Each point is reached from the start by the listed moves, each made once or not at all, plus a little noise. Is the number of moves made odd or even? Then give how often each move was made.

Moves:
(1): [54 26 43  4]
(2): [-27  63   0   6]
Start: [ -9  39   1 -11]
Points:
[44 64 44 -8] -> odd (1, 0)
[ -8  39   1 -12] -> even (0, 0)

Moves:
(1): [ 66  16 -15   4 -13 -11   6  35 -18]
(2): [ -1  40  10 -18  -7 -28  -4 -14  -7]
(3): [ -1 -19  45  -3  -3  12  14   6  -1]
(4): [  1  19  16  52  -5   2  -7 -15  -2]
(5): [ 15  42   1  -4  74 -10  -1   6  15]
(6): [-17  27  -5 -10  -6  48  -2  15  -7]
(7): [-4  7 -9  8 -4 -8 42  3  4]
(8): [-23  -2   5   9  -8 -14  -9  37   8]
Start: [-29  21  17 -45 -37  34  22 -36  -8]
Points:
[-39  41  69 -44  28  20  25  17  15] -> odd (0, 0, 1, 0, 1, 0, 0, 1)
[ -4  82  58 -62 -74  38  27  45 -34] -> odd (1, 1, 1, 0, 0, 1, 0, 1)
[ 53 119  75 -14   9  -1  31 -16 -20] -> odd (1, 1, 1, 1, 1, 0, 0, 0)
[-76  93  17 -56 -63  33  49   7  -9] -> even (0, 1, 0, 0, 0, 1, 1, 1)

Moves:
(1): [ 55   5  -7  10  -8 -15 -15   7  21 -19  -3  11 -23  14 -12  13  10]
(2): [ -3  24   2  -8   0  -7 -13 -14   2   2 -27 -25  14 -13   4   2   0]
(3): [  3  -2  55 -15 -11   2   3  19   0  -7   9   2 -10 -16  -1 -12  20]
(4): [-13   7   4  59 -18  11   7  -6 -27  -5 -22   9  -1  -7  -4  -6   3]
(5): [ 11  13  12   9  30   7   0  -9  10  11 -13  22   5   1   5  -7  -2]
(6): [ 12  26  -6  -3  -3  34   5   3  -7 -16  -1 -16 -17  -5   2  -6  -1]
(7): [  9   0  -3   6   4 -28  53  -4 -14   4 -12 -15 -10  25  -1   0   1]
(8): [  5  12  -9  -3 -16   6  -8  54 -11   9 -19   9   4  13  -3   7  -4]
(9): [-11 -10 -11  10 -13  -1  10   6  37 -12   7   2   4  11   3 -10   0]
(10): [ 16  -7   5   0 -13   7   3  -7   6  28  14   3  19  11   6   4  -7]
(11): [ -7  36  -7  12  -1  -6   8   3  -2 -11  34  13  12 -10  16   0   7]
(12): [ -3  23   6 -11 -28   9   5  -9   4   4  -5  38  -6   2   8  16 -17]
(13): [ 31 -10   5  -8   0   3  11   8 -12 -16 -10  23  17  -9   1 -13  -5]
(14): [ -9  14  11 -21   4  -1   2  -8  -4  -8  -3   4   7  45 -21   3   8]
Start: [-13 -14 -27 -24 -35  -1  39   8  13  21 -24  23 -11   2 -11  -7  -5]
Points:
[ -36  116   18   -3 -121   48   58   57    6  -21  -49   61   -1   25
   -6  -12   12] -> odd (0, 1, 1, 1, 0, 1, 0, 1, 1, 0, 1, 1, 0, 1)
[ -8  45  28  31 -75 -21 103   0 -25  32 -26   8  12  -6   9 -16  18] -> even (0, 1, 1, 1, 0, 0, 1, 0, 0, 1, 1, 0, 0, 0)
[  46   55  -57   59 -105   35   47   69   30   -5  -16   55  -14   30
   -3   -6    5] -> odd (1, 0, 0, 1, 0, 1, 0, 1, 1, 1, 1, 0, 0, 0)
[ 61  40 -42  66 -63   4  53  68  26 -22 -49 110  10  17  -7 -23   4] -> odd (1, 0, 0, 1, 1, 0, 0, 1, 1, 0, 1, 0, 1, 0)
[ 52  41 -48  55 -81  26  64  31  22 -56 -18  67 -18  -4  -6 -29   9] -> even (1, 0, 0, 1, 0, 1, 0, 0, 1, 0, 1, 0, 1, 0)
[ 10  83  24 -23 -15   1  94   8   2   6 -35   4 -17 -17  14 -29  20] -> even (0, 1, 1, 0, 1, 1, 1, 0, 0, 0, 1, 0, 0, 0)
[ 85 -22  22 -30 -51 -38  91  37   7 -15 -40  44 -36  18 -25 -18  22] -> even (1, 0, 1, 0, 0, 0, 1, 0, 0, 0, 0, 0, 1, 0)
[ 50  64 -35  -8 -23  17 109  66 -21   3 -45  59   4  17   9 -26  -7] -> even (0, 0, 0, 0, 1, 1, 1, 1, 0, 0, 1, 0, 1, 0)

Moves:
(1): [ 56  20 -12 -14  -9   2  -1  14   8 -14  -7 -11   4  -3  -8  -8  15  11
  -4   7  -5   5  -5  -4   4   4]
(2): [-10  53   0  10  15 -13 -19   0   9   4  16  -7  -3  17 -13  14  17 -13
  11  -4   5  -5  -2   1  -2   9]
(3): [  4   9  42   3   2   3  -2  -2   9  12 -14  -4  -4  -7   4  -4  -3  -2
  -5 -13   9   5   4  -6   2  15]
(4): [ 18  -1  -7  40   4  14   4   0   7   7 -10   1 -14   9  -2   0  -3   5
  -7   0  -6 -20   1   7   9   5]
(5): [  3 -12  -1  -6  36  13  -8 -13  -8  -9   0  -2 -12   3  10   6   6  10
  -9   2  11  -2  -2  -4   9  -3]
(6): [ -2   2   8 -12 -12  35  -6 -14  -2  -6   5   2  17   9   2   0   0  -7
  -1   7  -9 -10  16   9 -11  -1]
(7): [ -5   1  14   5  17   2  44   2  11   0  -2  -8   1   8   0  -4  -7   5
  16   9   5   0   9   3   2 -10]
(8): [-13   3   2   3   7  13 -14  48  -5  -9  17  -3   4  -8  -1 -11   5  23
  17   4  16  -4  -1   7   6   7]
(9): [ -9  -2  12 -11  -3   7  -2   7  45  -6  -1  11 -32   1  14   2   6   3
 -14   1 -10   7  -5 -21   1 -18]
(10): [  5   6  -8  -4  16   2   1  12  -9  37   6   0   6  -5   6  -8   2  -5
  -4   6   0   3  13 -12 -16  -7]
(11): [  5  -5  10   7   4  -7   0  -6  -4  -1  32   6   7  -5   1  -2   2   0
 -19  -5  -5   2  12   2  -2  -2]
(12): [  0  20   9  -6  -5  -4  23   8  -5  -5 -18  63   1 -10  20  13  -1  -1
  -9  -9  -3  -7   2  -6   0  11]
(13): [ 11   4  -3   6   9   4  -4  -5  20 -13 -14 -14  45   1  23  12   3  -3
 -15   1   0 -12  -3  -4  -7  -1]
(14): [  9  -3   7  -6   1 -10 -12  11  -1  12   0   3  10  42  16 -23  -8   1
   8  14 -21   2   8  -5   6  -3]
(15): [ -1  11   4   6 -19   2  15   1 -11   6  -2 -30 -19  -3  44  -8 -19   6
 -12 -14   2 -10  -6   3  -4  -2]
(16): [  5  -4  18   2 -14 -17   4   6  -4   5   8  -9  -2   5  15  36  10  -9
   1  28  22  11   7  -2  -4  -4]
(17): [ -9 -13  10  -1  -4  -4   8 -10 -14   1  -9  -5   8   5   1 -13  42 -17
   1  -9 -22   9   4   8  -9   6]
(18): [  3  17   3  -1  -7  12   6 -12  -4   4 -13 -13  11  -3 -19  16  13  40
 -16  -4 -11 -11   2 -16  -3 -18]
(19): [  4   2  -9  12 -14   7 -11 -22   6  10  24  11   8 -30   0  -8   6  16
  38  11   2  17  20  -6  15 -11]
(20): [ -7   8  14   8   4 -19 -14  -2  -6  -4 -15   0  -1 -17  -1 -18   7   1
  -2  32   6 -10  17   8  -9  -9]
(21): [ -5   0   2   3  -7  -4  11  -1  13  12   8   8  -2   4  -3 -16   4   8
  -9 -12  49  14  -3  13  10   6]
(22): [ -6  10  -8  15  -4  19   4  -1  -7 -10  -7  -1  -4  -4   0   4  -1   1
 -10  12  -6  40  -2   2  -7  10]
(23): [ -4   5  -5   0  11 -11  -2   5  -7 -17  -4 -17  -5  -1   9   8  -1  -1
   3 -25  -5   7  61  11   0  -2]
(24): [  0   6  -1  -6   1  -6  -5   9   8   8   7   1   0  -5  -1  10   8  13
  -6   8 -10   0  -8  29   2   1]
Start: [  8 -14  13  18 -10  -7  10 -16   7 -18   0  -6  13 -17  10 -34 -28  17
  -1   2   3 -23 -38  11 -17  10]
Points:
[ 47  62  65  28  27  -6 -44  21  35 -57   8 -51  48  17  49 -19  86  66
 -50  80 -15   8 -11 -16 -31 -12] -> odd (1, 1, 0, 0, 1, 0, 0, 1, 1, 0, 1, 0, 1, 1, 0, 1, 1, 1, 0, 1, 0, 1, 0, 0)
[-29  68 121  41  52  -6  23  31  60 -44 -31  16  13 -28  80  15  62  29
 -24  63  26   9 -21  26 -32  24] -> odd (0, 1, 1, 0, 1, 0, 1, 1, 1, 0, 0, 1, 1, 0, 0, 1, 1, 0, 0, 1, 0, 1, 0, 1)
[ -2  36  56  34   3  56  55 -13  -1 -33  24  -5  84 -13 114 -51  23 116
 -24  -8  -4  14  71  59  -8  -1] -> even (0, 0, 0, 0, 1, 1, 1, 1, 0, 0, 1, 1, 1, 1, 1, 0, 1, 1, 1, 0, 1, 1, 1, 1)

Moves:
(1): [ 44  11 -20  -3   4  -9  -3  -2   1  -3   7  12   8  11  14  -4   4  -5
  11  10   0   5  23 -13  -4   1  -6]
(2): [-30  44 -17 -10   1   5  17  11   5   5 -13  -7   2   1 -19   5  24  -2
  20  10  -7  -8  14   4  -8  -3   8]
(3): [  6  16  43   4   5   1  -7 -19   1   0   9  11 -15  23 -11  19  23  -2
   9   2  19  19 -11 -18 -11  10  -2]
(4): [ 11   9  -4  55  30 -19   5  -6   7  -2  -5  17   7   0 -20  -5  30  -7
   5 -18 -20 -30  14  16   3 -16 -11]
(5): [  6 -13   3  -7  55   2  -6  -8 -14   8   2 -15   9  -3   1  10   4 -22
   5  -7  -7  18 -14   5  -2 -32   6]
(6): [  6  -1   4   1  -4  45  -5  -4  -2  -7   8   7  -1   2   9   7   2  -8
   4  -3  -8  -5 -14  10  -3  -3  -1]
(7): [  7  -7  -9   6  -3  -4  39   9  -8   4  10  -4  11   0   4  11  -3  -4
  -1  -2   8 -19  -7 -17  -7  10 -13]
(8): [ -1  -4   8   5   5  -3  -5  27 -12  -4  10  10  -7  -5   8  -7   6 -14
   6   3 -17  10   6   8   1  15 -11]
(9): [ -7   1   9  -9   4 -16   3   9  43  -1  -5  -9  -1  11   5  -2  -8  -9
   8  -3  -7  -9   0   6   2   3  -3]
(10): [ -1  -1   2   1   6  12 -10   3   0  54  -8  -5  19 -16  12   7   2  13
  14   7   2  -4  15  -3   1   2  -5]
(11): [-10  17   4   4   5   3 -12   3   0   2  31  -9 -14 -14   8   1  -9  11
   2   3  16  -5   5 -11   4  -4  21]
(12): [ -6 -12 -27 -27  29  -5   1 -16   9 -11  16  60 -10   7  -1   8 -13   5
  -4   2  16 -11  -1  -4  13  13 -25]
(13): [  3   9   8  -5 -14 -15 -23   3 -15   2  -5  17  36 -12  24   2   2  -5
  -1   1 -17  -6 -11 -16  13  -4  13]
(14): [-11  -7   6   9  -4  -6  -9  14  -6   4  17   7  16  36  -8  11  -9  -5
  10   3  10   4   8  13  10  -9   0]
(15): [  7  -6   5  -4  -5  -2  -8 -12 -32   0   5   1 -17  31  70   1  -5  11
  12  -9  -3 -18   0  20  17   4   3]
(16): [  4   6 -13  -2  -8 -21  -8  -2   0  -1   4  -5  -8 -16  -3  43 -11   6
  -5  -6  -1  28  10   2 -10  12 -14]
(17): [ -5 -18  -3   3  -2   4  -1   1   9  -9  11  -6   2   2  10   4  29   3
  11   4   2  13   0  -9   6   7  -6]
(18): [ 12   4  17   3  20   7  17  11  -5 -19  -2  15  22   7 -14   5  17  71
  -7  12 -13   5   0   0  11  -4 -17]
(19): [ -1 -11  -1  -1   1   0  -1  -9  -2  -1   0   1  10  -2 -10  -1 -13   7
  30  -7  -4   3   2 -15  -7   2  17]
(20): [  5  -4  -4   2  19   2  12 -17  -8 -16  -4  16   2  -9   3   6 -10  -5
  -2  50  20  -7  -6  13   0  11   0]
(21): [  4   8  -8   4   9   9 -15  16 -11 -11 -15 -14   0   2   5   1   5  10
   6  -9  33  -3 -16   6  -3  12  10]
(22): [ -8   4  15  20   6  11  21  -9   1   5   1  17  24 -10  20 -22  -8  -3
 -14  -1  12  33   1  24  -3   3  17]
(23): [ -5 -11   2  -4  21  19   1 -13  -4 -15   0  -5  15   4  -6  11 -14   0
 -13  -4   8  -4  42  -5   4  36   2]
(24): [ 14   0   0 -22   0 -10  13 -15  -1   6  26 -21  17   2 -21  -9   6   5
   6  -6  -3  -8  -3  41   5  13   9]
Start: [  6  -9  29  -5 -16  12  17  27 -19  33 -11  19  15  28  -1  17  -3  16
 -11 -11  35 -31  -8 -17  23  -5 -19]
Points:
[ 61 -31  -5  -8 104 -83  -4  15  -4   5  62 104  87  51   4  72  28 -36
  39  21  16 -20  20  46  59   7 -68] -> even (1, 0, 0, 1, 1, 0, 0, 1, 1, 0, 0, 1, 1, 1, 0, 1, 1, 0, 0, 1, 0, 0, 0, 1)
[ -3 -31  47  -6  92  85  83  20 -10  25  47 112  83   8  37  43 -53  82
  13  48  67 -42  34 -10  41  79 -38] -> even (0, 0, 0, 0, 0, 1, 1, 1, 1, 1, 1, 1, 0, 0, 0, 0, 0, 1, 1, 1, 0, 1, 1, 0)
[-10  11  -5  40  87   6  67  -1  -1  37 -11 121  82  -7 -21  65  40 103
  37  45  43  -8  44  13  33  22 -55] -> even (0, 1, 0, 1, 0, 0, 0, 0, 0, 1, 0, 1, 0, 0, 0, 1, 1, 1, 1, 1, 0, 1, 0, 0)
[ 39  54   4 -46  18  -8  47  -2   9   5  19 115  42  46  22 110   6 -14
  26  51  58 -41 -13 -51  10  43 -59] -> even (1, 1, 1, 0, 0, 1, 1, 0, 1, 0, 0, 1, 1, 0, 0, 1, 0, 0, 0, 1, 0, 0, 0, 0)
[ 64   5 112 -10  78  17  45  14 -83  -4  30  45  83  52  96  80  19  48
  17   9  54   4 -73  66  30  42 -22] -> even (0, 0, 1, 0, 1, 1, 1, 1, 1, 0, 0, 0, 1, 0, 1, 1, 0, 1, 0, 1, 1, 1, 0, 1)

Moves:
(1): [ -6 -17   1   4   9   5  13  -2 -31  20  -4  -9  10  23 -21   5   1 -18
   3  10  -9  -2 -12  11]
(2): [-10  -1  13   9   4  10  -4  37  -3  16  -6 -24  -5   9  13  -7   6  -8
  17 -37  -5   9  -6  -1]
(3): [-20  -7   8  -4  -5 -15  -6  -3  17   5  -9  10 -23  -5   5 -12  22   9
  -5   2   5 -16   1 -24]
(4): [  9  -8 -15  -4  11 -11  18  -4  -6   3  -3  10 -13   0  -3  -3  23  -7
  -4 -13   1 -17   2  -8]
(5): [  3   5  10  -2   9  -1   3   7  -2   4  -5  -6  19  -4 -11  -8  -3   4
 -13   2   1  -2  -6   7]
(6): [ 10   6   3  17  -6   2   2   1   7  -2 -13  16  -3 -14   8 -14   1   3
  -7  -3   0   9  13   4]
(7): [ -2   4   6 -11  -5   6  15  -1   1  -6  -8 -10 -12  13  -1  10   3   2
  19   9   9 -18  -1   0]
(8): [ -6   9 -44  16   7  -3  -9 -15 -10  -3 -23  -1  27   3   3  -3  36 -12
  -4   8  -1 -14  19   7]
(9): [ -3 -16  -5   1   9   2  17  14 -13 -11 -14  -7  -9   1   6 -10   5 -10
 -13   3 -23  -7 -16  33]
(10): [ -2   4  -1 -19  15  -5   1   7   3   8   3  -7 -12  15   9  19  -2   7
  17   4  -7  -3   9   2]
(11): [-19  -3 -13   4  -4   0  -6 -10   8  -8 -14  -1  13  -4  -6  15  -8 -18
   6  -3  10   8  12 -10]
(12): [ -3 -19   8   0   4  12  -7  -5 -16  11  -6   6  15  -8   2  -5   8  -5
 -12  -4   6   1   3   6]
(13): [ 23 -10  -7   3   8  10   5  23   1   0  -8   6 -11 -19   9  -9   5  -6
   2   6  11  -7 -16   7]
(14): [ -5   5   6 -12   4  -5  15   2   8   9  30  -6  -3  22  13   3  -4   1
 -32  -8  20 -20  12 -34]
(15): [ -3  -1  23 -15 -14   1   7 -16  11  -2  18  -7  23 -12  -8 -16 -21 -19
 -10  36   6  -4  25   9]
(16): [ -1 -15   4 -11  15  -7  20  -6  -6  10  16  -3  21  27  16  -7 -24  19
  19   2  -2   2 -19  11]
(17): [ 18  31  32 -17   2 -12   1 -15 -13 -27   4   3   5  11   9 -26   3 -15
   4  15  14   7  -2  -9]
(18): [ -9  -3  -8   0  10   0   8  11 -32   4  16  -1  -9  -1  -7 -23  21   3
 -26 -16  15  -6  28  -3]
(19): [  2  20  14  17  23 -23  -4 -26 -17   4  10 -17  -4 -18  30  -5  -2   6
   7  -2   4  13   6  23]
(20): [ -5  -4  -1  -4   9  -3  -1  11  14  15  10   0  -7   2   3  20  17 -11
  -1   3   2   7 -10   1]
(21): [ 11 -15  -2 -10  -4 -15  10  11   1 -10 -11  -5  12  -4   7  -6  -2 -11
 -16   7   7   1  -5   0]
(22): [ 19 -13 -20 -13 -13   9 -11   8  11  -7 -38  15  -3  23  -4  -6   5 -23
   7  -7  14 -31  10  10]
(23): [-10  11   4 -19   9 -10   0   6 -12  12   7   6  21  -9   7  -3  -6  -3
  -5   2   1 -15  -9  10]
(24): [ -4 -29  13   8 -18  -5 -10  25   0 -20   3  26  -1  -7 -10  -5  -2 -10
  16   2  -8   1   5 -19]
Start: [  6  14   1 -22   0   0  -1 -26 -12 -23   3  -6  -3  -6 -11 -17  -4  12
   0 -14   0   1  -6  11]
Points:
[-31 -26 -17 -54  17 -48  31  45  16  -5  -9 -16 -38  39  29  -2  92 -29
   6 -37  25 -70  21 -65] -> even (0, 1, 1, 1, 0, 0, 1, 1, 0, 1, 0, 0, 0, 1, 0, 0, 0, 0, 0, 1, 1, 0, 0, 1)
[  0 -76  50 -60  27 -21  94   7 -64  11  46   5  46  29 -26 -66  14 -39
 -65  12  48 -49  29  -1] -> odd (1, 0, 0, 1, 1, 1, 1, 0, 0, 0, 0, 1, 0, 1, 1, 1, 0, 1, 0, 1, 1, 0, 0, 1)
[ -36  -39  -34  -33   55  -58   65  -18  -85  -10  -45   16   24   42
   12  -83   64  -39  -33  -25   39 -115   38   28] -> even (1, 0, 1, 1, 1, 1, 1, 1, 1, 0, 1, 0, 0, 1, 0, 1, 0, 1, 1, 0, 0, 1, 1, 1)
[ -18  -80   75  -33   42  -27   67   45  -99    5   -6  -20   19  -31
   42 -121   13  -39  -12    2   19  -39  -14   76] -> odd (1, 1, 1, 0, 0, 1, 1, 0, 1, 0, 0, 1, 1, 0, 1, 1, 0, 1, 1, 0, 1, 0, 1, 1)
[ -5   9 -15 -20  26 -13   1  -5 -25   1  -6 -30 -12  -3  42 -94  66 -37
 -45 -32  70 -76  70   4] -> odd (0, 1, 1, 0, 0, 0, 0, 1, 0, 0, 0, 0, 1, 1, 1, 0, 0, 1, 1, 0, 0, 1, 0, 0)
[ 26 -20   8 -27  57 -48  45 -25 -89 -38 -49  -3   2  12  31 -35  82 -69
   8  28  -6 -20   6  65] -> odd (1, 0, 0, 1, 0, 1, 1, 1, 1, 1, 0, 1, 0, 0, 0, 0, 1, 0, 1, 1, 1, 0, 0, 1)
[  12  -72   34  -43   38  -12   31    6  -75   25  -18  -34   22    8
   31 -105   15  -45  -15  -19   54  -41    8   59] -> odd (1, 1, 1, 0, 0, 0, 0, 0, 0, 0, 0, 1, 1, 0, 1, 1, 0, 1, 1, 0, 1, 1, 0, 0)
